Each row of a before or after table is a point. The points were changed in one or more steps. Then noise was added and the rows were shuffled. The steps act on columns, c1 being the first. What was done? A step turns or swaps two columns, mirrors them in a line or flattens them onto one, adds a multiple of one to another, or multiplies or shifts one. Angles are multiples of 10 degrees, from the lower column toward the higher: turns from -170 to 170, lines from 10 to 170 but not 90. Use the fewest steps. Two steps may share a column if one is a turn and the other turns, adds or multiplies; they go together, in the order done. Otherwise the lowest column goes first.

Before:
10 -34 10

-35 -11 -39

3 1 -2

60 -22 -3

9 30 -14

-6 11 -46

17 31 -38

-15 20 -27
After:
-9 -42 18

56 -6 -19

7 3 -36

17 -32 37

-37 -42 -7

3 0 0

5 -8 30

-19 -24 22
Steps: mirror c2 and c3 in the line at 40 degrees

Before, 13 rows:
24 2 12 -9 -12 35

-13 0 -12 -57 -16 25

-10 22 14 -11 1 -11

-19 9 -54 20 22 -6

18 -11 16 11 -13 35

9 -18 -18 -14 -32 8

-6 32 -7 9 1 29

-17 -28 -55 2 -16 41

10 -14 1 -25 -27 -29

41 21 -2 -8 10 8

26 -43 20 8 -14 0

-9 28 -42 -24 -15 13

-15 24 -31 -3 10 10
After:
-6 32 -1 -28 -5 -12

25 3 16 -22 3 -30

-10 29 2 6 -34 -28

-9 22 2 16 11 -2

41 20 -9 -3 3 -11

-16 24 -17 -6 -18 -9

-18 -27 2 -33 -40 -25

27 -42 16 -6 7 7

9 -15 26 37 -9 -1

19 -10 16 -35 6 -14

-14 1 14 19 -13 -59

-18 8 -34 -8 -29 18

8 -18 25 3 -23 -18
Steps: multiply c3 by 0.7; turn c3 and c5 by 70 degrees; turn c4 and c6 by 130 degrees

Before, 14 rows:
-20 35 4 5 0 -8 30 -24 -1 2 21

-31 2 -15 18 -3 14 27 5 -36 -3 17

-18 -10 27 16 31 1 -1 15 -34 -24 8

-4 -22 23 -9 -33 -4 11 8 -28 -11 45

34 1 13 39 -14 16 11 19 6 -16 38

22 14 4 -1 -1 -5 2 14 -57 -13 10

8 -23 3 45 14 -7 -6 -16 -38 -4 4

17 18 10 20 5 -12 -28 -17 8 12 -19

2 -21 23 -3 28 8 20 14 2 11 40

-13 7 -10 -11 37 -4 -1 -28 -2 -9 16

-11 17 21 -21 22 -16 20 -24 -27 -2 -19

0 -6 -9 5 12 35 16 -8 -36 -23 10

4 3 -23 -23 30 -14 18 -15 -9 -20 -19

9 6 -4 23 38 8 3 -5 -20 -3 -17
After (14 x 11):
-37 2 0 -6 17 21 26 17 -30 -3 -3

1 -24 -14 23 4 40 -6 -10 -39 -4 13

-16 17 -15 8 -18 -25 21 -27 -24 -1 22

18 18 -12 17 -18 16 -28 -14 5 13 5

-7 -21 17 0 44 -8 11 -20 -26 -10 -34

6 6 -6 1 -17 24 3 3 -21 -2 40

34 0 21 0 39 41 12 -6 -1 -17 -13

2 -20 23 -9 39 1 19 -17 1 10 28

-7 -6 -10 -32 10 17 16 6 -35 -23 13

2 4 -22 5 -19 -27 17 17 -9 -21 30

-20 34 -20 9 21 1 30 -13 5 3 0

-23 -11 25 5 8 15 -1 -20 -31 -25 32

12 14 14 5 9 -2 2 1 -59 -13 0

-12 7 -30 0 16 -11 -1 0 0 -8 38
Steps: turn c1 and c9 by -10 degrees; turn c3 and c8 by -70 degrees; turn c4 and c6 by 70 degrees; swap c5 and c11

Before:
3 -25 -31 2 4 -12 -5 33 30 13 32 43 -9 -17

-16 -5 -16 4 -30 -4 8 -14 23 10 -20 -38 17 14

25 -6 -23 7 -22 24 18 -12 17 8 -5 31 -4 22

28 9 9 -28 -10 18 7 -23 1 22 -41 33 -39 12

-38 10 -18 15 6 60 11 -48 7 -1 6 -40 -22 -5

-10 -5 -8 10 28 26 -12 -30 -34 -6 -2 1 -17 15

20 -27 45 44 32 -12 -18 -31 5 25 -8 -11 -30 24

26 -48 22 18 17 18 32 -15 -18 20 -38 -6 -25 -3

11 -17 -39 0 19 9 23 8 -34 14 20 9 -30 9
After:
10 -6 -40 0 17 9 22 8 -37 14 21 11 -30 9

26 2 -24 10 -21 23 17 -14 17 6 -5 30 -4 23

29 0 9 -30 -9 19 6 -23 2 23 -43 33 -39 10

-18 5 -17 2 -29 -4 9 -14 21 12 -18 -38 16 14

20 1 44 45 32 -12 -17 -29 -3 24 -6 -11 -29 23

-39 3 -17 15 5 61 11 -48 7 1 6 -41 -21 -6

4 3 -32 1 5 -12 -3 34 25 13 32 44 -8 -16

-10 -5 -6 10 26 25 -11 -29 -34 -5 0 3 -17 17

25 -4 22 19 16 18 32 -16 -24 18 -36 -7 -26 -5
Steps: flatten c2 and c9 onto the line at 80 degrees

Before (13 x 20):
-2 1 -43 -15 -12 25 23 -4 -15 4 20 4 14 50 3 -31 -28 20 -32 -27

24 17 -19 -27 27 17 32 -3 -23 -1 6 -33 8 -12 12 -52 -58 6 -39 -10

15 22 -17 -31 -12 -25 23 -9 -31 12 0 -27 -5 12 -29 -36 5 17 -13 -22

-20 10 11 -16 21 -33 0 27 24 1 -22 25 27 -12 -53 17 8 0 13 19

-19 -25 31 17 1 -16 -8 -3 14 3 -52 17 6 13 -22 -10 7 5 23 42

-19 8 51 -9 0 -34 -4 -14 1 1 -16 57 21 -34 -4 22 18 1 29 19

25 12 -34 16 10 29 36 22 -14 4 -28 -20 27 -20 27 -46 -37 20 12 -42

-24 3 2 -3 -15 -14 -33 -10 18 -22 -38 16 -9 -20 -27 18 -10 -9 25 10

16 -4 -11 -3 -3 26 24 28 -32 4 -17 7 0 -27 -17 -56 -31 6 -38 -37

-33 25 13 0 0 8 10 -11 -30 8 24 -6 2 22 -51 -5 -7 -10 18 6

24 11 -8 1 -2 26 -19 -1 -28 10 -4 -18 45 10 -2 -15 -7 2 -26 -16

-1 44 30 0 -10 -9 -4 38 33 -31 -23 22 -13 -34 -16 -22 22 -3 21 44

6 1 -13 -6 1 -15 -8 28 -46 12 28 -16 -4 27 -6 -18 -38 22 -9 -13
After, 13 rows:
-22 6 14 8 18 -34 14 28 26 5 -21 24 30 -12 -34 19 6 1 -7 -21

-19 -22 -18 18 27 -16 24 -3 15 4 -50 17 -8 14 -30 -6 6 4 -5 32

-31 26 -11 2 13 7 12 -12 -25 10 26 -3 1 23 -38 -1 -3 -11 -18 -54

19 22 -2 -29 -20 -25 -22 -6 -29 13 -1 -23 18 12 3 -32 6 17 -17 -38

0 43 -21 -8 22 -9 19 38 30 -33 -22 23 -12 -34 -40 -23 19 -3 -9 22

23 13 38 -11 -5 14 -52 -3 -26 -4 5 -33 25 -12 14 -58 -57 8 -3 4

17 -3 0 -3 -13 26 -45 29 -31 6 -17 7 3 -26 29 -57 -33 5 -4 -23

-18 5 -21 7 47 -34 25 -14 2 0 -15 55 19 -33 -13 22 17 -1 -9 17

3 1 8 -1 -41 25 -39 -4 -18 0 20 5 18 50 16 -29 -30 22 -5 -23

24 9 26 26 -22 28 -7 22 -14 6 -30 -21 11 -24 61 -45 -38 20 -38 18

-27 6 -11 -8 -6 -13 40 -12 18 -21 -42 14 -2 -20 -6 17 -9 -10 13 3

4 -1 14 -8 -13 -18 -5 26 -42 10 29 -13 0 26 -1 -18 -35 17 10 -25

19 14 0 30 -2 27 -8 1 -28 7 -2 -17 35 6 16 -18 -8 3 33 -6
Steps: mirror c3 and c5 in the line at 60 degrees; turn c4 and c13 by -40 degrees; turn c7 and c19 by -120 degrees; add -0.7 times c11 to c15; turn c15 and c20 by 60 degrees

Before:
-49 11 -1 -11 -14 -13 -3 6 16 -13 1 16 23 -58 -31 -33 -5 -4 -1 -17 -35
 -35 2 15 7 -25 15 -16 3 31 -2 -11 -7 1 7 -2 10 34 6 -31 21 -2 -25 -2 5
 -24 -12 -5

18 -19 -16 -3 -35 25 -6 -14 -9 31 -8 8 -2 42 -14 -24 6 -19 18 -22 -20 2
 -4 16 -23 -28 -4 17 11 26 -24 -12 -11 36 28 -3 1 1 1 -15 -15 -21 -32 -5
 11 27 4 8

11 -15 -5 6 -20 8 10 -16 15 -1 -3 -17 -19 -19 7 -14 2 -17 5 -4 7 -3 9 -1
 7 23 27 -2 -38 -28 37 7 2 -9 8 15 20 -8 5 -13 0 -3 1 14 32 -25 -2 3

6 13 -22 9 5 12 -7 2 35 -15 -16 7 60 -1 -4 9 12 -5 3 -17 -20 -38 9 14 27
 -28 7 -32 20 21 14 -7 -2 -1 -14 37 23 6 33 7 24 -17 16 -14 15 -4 38 -14

1 3 13 -30 14 -14 19 -21 -2 4 -15 -6 6 -13 -17 -6 -17 -4 13 22 -18 -26
 -26 -4 16 -21 4 39 -41 -3 -16 17 4 14 0 4 -13 22 -5 -12 -25 -17 18 8 4
 -5 7 -37

0 8 0 -21 11 20 -30 -1 -9 -5 -4 8 -7 25 -18 -2 -26 -20 5 18 8 -7 -1 -14
 -19 -1 0 14 -12 29 4 36 2 20 16 20 -8 15 -17 37 34 29 12 14 18 -1 7 15

-33 -23 5 23 -15 -14 4 18 -5 -27 -9 21 -18 -9 -34 -1 5 32 -29 37 -28 -8
 -20 5 6 33 -3 8 -14 8 -3 -4 -14 -22 4 22 24 16 -34 -27 4 -13 -23 -10
 -20 -7 10 18

-10 -7 11 23 -2 -18 0 -12 19 -14 24 -33 -11 -6 -22 24 -13 4 -10 16 11
 -22 16 2 -10 33 -20 -2 -4 -10 6 20 6 12 20 35 -12 -21 11 12 -17 -12 -2
 -6 10 23 -1 -3
After (8 x 48):
11 -15 -5 7 -20 9 -8 -20 15 -2 -3 -17 -18 -18 8 -13 2 -18 5 35 6 -4 8 -2
 5 22 26 -3 -39 -27 -7 8 2 -8 8 15 20 -8 5 -12 -7 -4 1 14 33 -25 -2 -17

0 8 -1 -20 11 19 31 10 -10 -6 -3 8 -8 23 -17 -2 -27 -19 5 -3 7 -7 0 -14
 -7 -1 1 14 -12 29 -18 35 1 20 18 20 -9 15 -17 23 49 28 12 14 19 -1 7 37

18 -19 -15 -3 -37 25 -16 -13 -8 32 -7 8 -1 43 -14 -24 7 -19 19 -28 -20 2
 -3 15 -27 -28 -4 18 11 27 -7 -12 -12 36 28 -3 1 0 1 -11 -11 -20 -32 -4
 12 27 4 26

6 12 -23 9 6 13 -11 -3 35 -16 -16 8 59 0 -4 9 12 -6 2 7 -21 -38 8 14 34
 -29 9 -31 21 21 -18 -6 -3 -1 -14 35 22 6 33 2 15 -18 16 -13 14 -4 37 0

-32 -23 5 23 -15 -14 31 7 -6 -26 -10 22 -18 -9 -33 -2 5 32 -28 5 -27 -8
 -20 5 8 32 -1 8 -13 7 23 -4 -15 -22 4 21 24 15 -34 -26 -8 -14 -23 -10
 -21 -8 11 25

-49 12 -1 -12 -15 -13 -12 12 15 -13 1 17 23 -57 -31 -33 -5 -6 -1 -5 -34
 -36 1 15 13 -25 15 -16 2 32 -10 -11 -7 -1 7 -2 9 34 5 -35 4 -3 -25 -2 3
 -24 -12 17

-10 -8 11 24 -1 -18 14 -23 19 -14 24 -32 -11 -7 -22 26 -13 4 -10 8 12
 -21 17 2 -16 32 -21 -2 -3 -10 6 20 6 12 20 35 -12 -20 11 16 -6 -13 -2
 -7 10 23 -2 -10

0 4 13 -30 14 -14 10 -5 -2 5 -15 -7 6 -14 -19 -6 -15 -5 13 -6 -17 -25
 -27 -5 7 -22 4 40 -41 -3 31 17 2 14 0 4 -14 23 -6 -1 -31 -15 18 9 4 -6
 9 -39
Steps: add -0.5 times c4 to c8; turn c7 and c20 by -120 degrees; turn c20 and c31 by -110 degrees; turn c25 and c41 by -20 degrees; turn c40 and c41 by 20 degrees; add 0.7 times c30 to c48
